Each wall is flat, endless, passes through zero and stands at right angles to its row. A trip goes straight from one point to another. Which walls does it cross, in order?

Walls:
(1): [-0.13, 0.15]
(2): [0.00, -0.38]
(3): [-0.20, -0.43]
(4): [-0.65, -0.10]
(5): [-0.01, 0.27]
Trips:
[0.39, 0.08] to [0.44, -0.33] -> 5, 2, 3
[-0.33, 0.09] to [-0.63, 0.31] -> 3
[-0.48, 0.02] to [0.94, 0.27] -> 3, 4, 1
[-0.07, 0.25] to [0.59, 0.34] -> 4, 1
[0.22, 0.41] to [0.31, 0.45] -> none

Walls:
(1): [-0.10, 0.09, 0.14, 0.37, 0.70, 0.49, 0.64, 0.16, 0.59]
(2): [0.44, -0.67, -0.02, 0.93, 0.63, -0.55, 0.15, 0.23, -0.36]
(3): [0.43, -0.71, -0.75, 0.16, -0.27, 0.16, 0.13, -0.51, -0.35]
(4): [-0.26, -0.72, 0.19, -0.09, 0.47, 0.53, 0.22, 0.02, 0.48]
(5): [0.28, 0.42, 0.18, -0.13, -0.04, 0.20, -0.16, 0.07, -0.13]
Trips:
[-0.05, 0.26, 0.02, -0.54, 0.42, 0.03, 0.17, -0.09, 0.16] to [0.33, -0.08, 0.44, 0.20, 0.16, -0.08, 0.24, -0.40, 0.73] -> 5, 2
[0.03, 0.44, -0.08, 0.26, 0.43, 0.30, 0.62, 0.35, -0.16] to [-0.06, 0.38, -0.34, -0.32, 0.58, 0.45, 0.08, 0.36, 0.04] -> 2
[-0.29, 0.23, 0.47, 0.28, -0.01, 0.25, -0.23, -0.07, 0.91] to [0.19, -0.36, 0.06, 0.75, -0.01, -0.25, 0.20, 0.35, 0.54] -> 5, 2, 3
[0.48, -0.01, -0.19, 0.14, -0.03, 0.85, -0.18, -0.30, 0.57] to [0.13, -0.48, -0.44, -0.06, -0.04, 0.07, 0.27, -0.17, 0.43] -> 5, 2

Walls:
(1): [0.23, -0.25, -0.21, 0.37, -0.06, 0.10, -0.03, 0.12, 0.21, 0.21, 0.45, -0.12, -0.08, 0.76, -0.42, 0.38, 0.00, -0.08, 0.03, 0.56]
(2): [-0.11, 0.49, 0.42, -0.73, -0.30, 0.09, -0.05, -0.46, -0.08, -0.26, -0.19, -0.29, -0.03, -0.05, -0.09, 0.13, 0.43, 0.21, 0.02, 0.13]
(3): [0.20, 0.05, -0.12, -0.33, 0.15, 0.08, -0.41, -0.44, -0.52, 0.03, 0.08, 0.12, 0.62, -0.40, 0.07, 0.43, 0.24, 0.23, 0.20, 0.52]
(4): [0.64, 0.40, 0.85, 0.17, 0.89, -0.02, 0.30, 0.21, 0.39, -0.22, 0.54, 0.13, -0.01, 0.17, 0.05, 0.89, -0.21, -0.53, -0.08, -0.36]
(5): [0.25, 0.18, -0.11, 0.13, -0.17, -0.24, 0.26, -0.24, -0.67, 0.34, -0.28, -0.29, -0.30, -0.05, 0.03, 1.17, 0.37, 0.03, 0.57, 0.32]
(6): [-0.04, -0.02, 0.07, -0.03, -0.42, -0.22, -0.46, -0.41, -0.06, 0.30, 0.73, -0.30, 0.40, 0.22, 0.88, 0.26, 0.48, -0.34, -0.66, -0.56]
Trips:
[-0.45, 0.16, 0.84, 0.37, 0.03, 0.30, 0.20, 0.00, 0.34, -0.11, 0.48, -0.33, -0.29, 0.31, -0.73, 0.59, 0.04, -0.02, -0.43, 0.49] to [-0.45, -0.04, 0.33, 0.31, 0.53, -0.35, -0.05, 0.39, -0.30, 0.58, 0.21, -0.46, 0.77, -0.24, -0.13, 0.37, 0.21, 0.17, -0.02, 0.08] -> 6, 3, 2
[0.06, -0.21, -0.51, -0.08, 0.74, 0.09, -0.04, -0.01, 0.18, -0.22, -0.27, 0.19, -0.07, 0.85, -1.03, 0.72, -0.05, 0.48, -0.53, -0.18] to [0.12, 0.01, -0.26, 0.37, 0.11, 0.46, 0.11, -0.58, 0.16, 0.25, 0.30, -0.54, -0.36, 0.12, -0.33, 0.29, 0.24, 0.08, -0.47, 0.98] -> 3, 2, 4
[-0.93, -0.95, 0.33, 0.15, 0.89, -0.04, -0.74, -0.36, 0.51, 0.13, 0.49, -0.10, 0.25, -0.11, 0.26, -0.08, 0.36, -0.21, -0.02, -0.72] to [-0.31, -0.54, 0.06, -0.03, -0.09, -0.64, 0.74, -0.01, 0.02, -0.55, 0.12, -0.48, 0.60, -0.12, -0.12, -0.52, 0.40, -0.09, 0.31, 0.02] -> 4, 2, 6
[0.55, 1.13, 0.29, 0.31, 0.09, 0.56, -0.36, -0.45, 0.18, -0.17, 0.16, -0.44, -0.91, -0.65, 0.50, 0.21, -0.76, 0.24, -0.14, -0.26] to [-0.16, 0.02, 0.51, -0.02, 0.10, 0.08, -0.23, -0.08, -0.14, -0.01, 0.15, 0.23, -0.27, 0.42, -1.52, 0.07, -0.53, -0.08, -0.25, -0.10] -> 6, 5, 1
[0.38, -0.38, 0.14, 0.52, 0.55, 0.31, -0.29, -0.17, -0.05, -0.19, -0.14, -0.15, 0.88, 0.05, -0.48, -0.32, -0.01, -0.11, 0.27, 0.47] to [-0.20, 0.11, 0.25, 0.63, 0.48, -0.31, 0.00, -0.48, -0.15, 0.27, -0.20, -0.38, 0.50, -0.13, -0.20, 0.26, -0.10, -0.15, -0.15, 0.43] -> 5, 6
[-0.25, 0.20, -0.05, 0.15, 0.34, -0.35, 0.00, -0.41, 0.34, -0.34, -0.23, -0.30, 0.54, 0.76, 0.88, 0.66, -0.70, -0.37, -0.46, 0.10] to [-0.09, 0.38, -0.57, 0.40, 0.27, -0.35, 0.01, -0.03, 0.19, -1.07, 0.12, 0.30, -0.41, 0.34, 0.32, -0.40, 0.02, 0.03, -0.25, -0.11] -> 5, 1, 6
[0.41, 0.16, -0.26, 0.88, -0.10, 0.02, 0.12, -0.08, 0.21, 0.01, -0.21, -0.55, 0.31, 0.00, -0.90, 0.03, 0.35, -0.09, 0.15, -0.23] to [0.19, -0.01, 0.05, -0.25, -0.07, -0.17, 0.13, -0.10, -0.08, 0.36, -0.08, 0.25, -0.18, -0.08, -0.39, 0.23, 0.02, -0.10, -0.67, 0.19] -> 2, 3, 6
[-0.12, 0.80, 0.61, -0.04, -0.33, -0.32, -0.82, 0.25, 0.33, -0.67, 0.87, -0.52, -0.05, -0.10, -0.09, 0.63, 0.79, 0.01, 0.11, -0.03] to [-0.15, 0.11, -0.17, -0.03, 0.53, -0.59, 0.15, 0.19, -0.26, -0.39, 0.00, -0.43, -0.36, -0.23, -0.16, -0.58, -0.04, -0.33, -0.43, 0.70] -> 5, 3, 6, 1, 4, 2
